Each row is a point. To make a cloud, some directions were put in groups of two or more. Within a group, all points are equally far from the middle, so they leave a hole (a ring in 2 directions, a hollow ball in 3). The other directions are filled evenly. Then the cloud was stretched, turned, moved and blurred a little. How many holes are there, and how many directions does each take, smallest first?
In the rows, zero is written as 128.

Cloud (13 x 2):
[[ 77 121]
 [167 127]
 [169 107]
 [138 151]
 [ 95 102]
 [132 154]
 [163  98]
 [ 97 100]
 [155 141]
 [170 118]
 [161  96]
 [149 145]
 [150  90]]
Holes: 1 (2)

Cloud (20 x 3):
[[104 116 150]
 [163 152 129]
 [103 104 145]
 [162 125 136]
 [143 107  82]
 [110 137 180]
 [150 151  93]
 [110 122 112]
 [104 135 156]
 [136 137 193]
 [106  99 166]
 [120 112  90]
 [156 134 100]
 [111 103 179]
 [108  96 173]
 [149  94 172]
 [105 137 160]
 [107 121 168]
 [122 113  89]
 [122 157 197]]
Holes: 1 (2)

Cloud (27 x 4):
[[146 151 138 137]
 [ 80  89 140 151]
 [143 151  96 175]
 [153 149 185 156]
 [153 177 173 140]
 [101 114 105 157]
 [ 88 119 152 134]
 [117 174 149 179]
 [135 124 194 135]
 [134 153 140 153]
 [148 133 138 122]
 [ 72 109 163 132]
 [161 154 124 180]
 [133 164 153 162]
 [138  96 110  99]
 [ 84 128 137 101]
 [132  82 131 146]
 [ 98 149 194 133]
 [156 107 163 139]
 [130 130 121 170]
 [106 169 165 148]
 [ 97 148 133 132]
 [130 175  95 130]
 [143 142  84 144]
 [139 127 160  74]
 [ 97 111 160 119]
 [116 159 171 122]]
Holes: 0

Cloud (53 x 6):
[[173 144 128  89 137 158]
 [ 92 138 128 116 112 149]
 [139 171  96 134 109 166]
 [136  82 118  98 170  83]
 [129 144 159 182 115 136]
 [ 89 170 116 144 129 142]
 [117 111 146  78 145 102]
 [108 127 117 162 193 129]
 [119 167 160 169 160 160]
 [146 170 120  79 156 136]
 [140 182 108  86 135 111]
 [179 124  94 145 132 129]
 [177 144 127  89 127 154]
 [ 90  88 111 107 164 139]
 [143  77 120 149 119 100]
 [127 100  65 125 154 127]
 [156 121 155 171 132 108]
 [141 157 173 155 143 112]
 [ 96 169 110 109 141 152]
 [171 109 107 149 165 138]
 [164 118 105 161 158 146]
 [124 152 116 125 108 176]
 [105  72 155 145 190 134]
 [159 117  92 160 142 147]
 [123  76 116 147 123  98]
 [125 149 149  84 139 107]
 [143 146 168 137 103 137]
 [103  87  99 108 181 136]
 [127 123 139 105  89 130]
 [140 177  80  81 111 136]
 [104  92 172 124 171 142]
 [149  96  96  99 127 169]
 [101 159 118 130 108 158]
 [ 92 155 145 118 159 153]
 [163 138 154 162 130 110]
 [115 152 117 175 116 153]
 [103  86 128 105 116 123]
 [101 104 156 173 183 104]
 [122  56 140 144 128 134]
 [125 171 120 106 117  97]
 [155 109 104 125 190 113]
 [121 155 142 140 151  86]
 [124 183 116 105 161 148]
 [148 130 164 169 151 105]
 [154  98 113 148 188 139]
 [114 116 126  80 112 110]
 [167  73  89  91 119 115]
 [168 149 130  93 140 162]
 [121 174  86  92 123 153]
 [134 107 110 142 197 130]
 [133  84  66 104 145 136]
 [115 178  93  96 137 148]
 [163 101 158  94 131 126]]
Holes: 3 (2, 2, 2)
